Rows are points. Any point is a mix of the corners, with weights that add up to 1. It lies inside the corners' shape when no weight is negative. Is each point inside? If not, which corners have a negative weight?
In the rows, 128 means zero.

Corners:
(1): [166 127 158]
(2): [ 33  97 171]
(3): [149 189  72]
(4): [127  68 137]
Points:
[145 127 127] => inside
[143 106 145] => inside
[124 125 147] => inside
[ 94  85 148] => inside

Corners:
(1): [130  91 133  87 112  78 124 144 114  50 207]
(2): [ 87 164  97 108 221 121  98 115  75 175 187]
(3): [119 165 187 136  69  71  78 108 164 162 127]
(4): [153 210 151 119  62 104 169 102 116 222  86]
(5): [114 209 133 117 138 151  85  61  96 135 154]
(6): [176 101 127 119 127 139 148 148 193  64 173]
(7): [ 93 213 138 151  56  88 112 186 119 162  59]
(8): [169  73 112 111 178  79 131 125 136  27 147]
(9): [160 135 172 162  76 133 101 141  66 181  99]
(10): [184 176 139 181  69  61 100 182 123 205 124]
(11): [132  65  43  76 136 101 105 111 123  86 181]
(12): [ 32 140 111 153 123 135 143  71 101 132 195]
Points:
[131 133 122 138 128 110 121 121 119 162 149] => outside (1, 5, 7)
[115 138 104 115 118 111 113 111 115 123 153] => inside
[126 182 134 120 117 120 117  98 108 157 138] => inside
[ 90 129 125 128 116 106 123 116  90 132 152] => outside (5, 6, 10)
[119 138 134 141 135 113 108 134 112 123 158] => outside (4, 11)
[105 137 118 133 111 116 124 115 114 131 154] => inside
[121 138 109 122 137 130 125 104 104 123 140] => outside (1, 3, 10)

Corners:
(1): [105 130 157 163 103 171 106  89 135 112  88 100 110  95 133 104 188 145
  50 166]
(2): [144 106  99  93 132  96  76 157  73 167 142 163  90  74  90  30 207 145
  91 124]
(3): [146 191  93 145 181 135 115 193 107  47  80 112 161 102 113 160  50 107
  82 123]
(4): [180 166 127 119 123 127 154 110  60 175 163 151 102 153 173 135 140 106
 139 158]
(5): [129 103 168 121  71 182 199 107 115 196  87  94  71 199 195 137 167 127
  28 104]
(6): [180 155  93 157 174  82 173 110 114 114 185  94 127 163 154 183 197  89
 212 104]
(7): [126 200 166 138 133  44 150  36 169 191 141 129 141 176 132 102 191 113
 112 198]
(8): [126 156 163  81 181 105 102 144  91  91 103  74  95  83 145 126 138 132
  65  89]
(9): [107 110  86 125 207 200 161 190  75 145 108 115  91 115  36 100  67  89
 128 113]
(10): [125 149 173  79 177 207 187  95 181 151 106  76 132  94 116 119 102 133
  50  78]
(11): [173 224 124 122 160  88 194 112 148 132 113 156 199 131 100 186  70 156
 189 171]
(12): [138 163 176 196 181  72 100  73 143  94 145 172 165 147  88 102 206 140
 117  68]
(13): [114 124  70 147 145 166 156  72 134  79  71 127 201 177 103 169 162 162
 142 133]
(14): [182 125 149 170 139  89 143 103 104 114 150  96 171 134 150 130 114 108
 121 176]
(15): [137 178  66 109  70 116 172 134 125  66  98  55  96  88  96 213  67 106
 174 149]
(16): [171 118 181 185 103 184 166  77 170  64 101 100 151 178  88 100 159 125
 101 205]
(17): [100 118  98  90 195 122 115 160 103 175 175 152  74 124  81 125 143 142
  56  74]
(18): [174 204 150 185 104  90 149  89 138 149  64  79 124 172 179 113  52 167
  69 221]
(19): [121 108 181 140 153 159 125 176 107 171 202 123 114 170 106  64 195 114
 128  78]
(20): [156 141  79 136 134 161 115 149 145  73 100 101  90 151 133 190 126 107
 193 140]
(21): [ 76  94 119 152 186 188 132  90 110  65  76 145 176  93 157  58 190 177
  80 146]
Points:
[143 121 160 133 151 151 174  96 141 157 106  93 137 166 137  95 151 127
 110 151] => outside (1, 3, 4, 12, 15, 17)
[141 150 133 133 144 130 145 124 116 137 127 115 114 133 125 124 132 124
 108 134] => outside (13)
[133 140 140 122 161 141 129 133 122 111 135 119 122 112  93 113 136 121
 105 126] => outside (5, 6, 13, 18)
[140 152 131 127 145 124 141 114 120 129 124 117 128 126 136 132 142 132
 107 126] => outside (9, 16)
[142 160 135 119 145 117 136 114 125 124 111 129 128 120 136 124 124 141
  87 141] => outside (1, 6, 9, 13, 19)
[135 150 128 140 141 133 143 113 122 113 101 108 131 135 133 128 129 137
 101 140] => inside
[140 144 149 133 147 137 139 118 124 147 127 125 123 148 115 113 138 131
  88 131] => outside (6, 15, 21)
[137 144 137 145 149 143 151 116 127 117 121 110 132 146 118 130 137 123
 116 131] => outside (2)
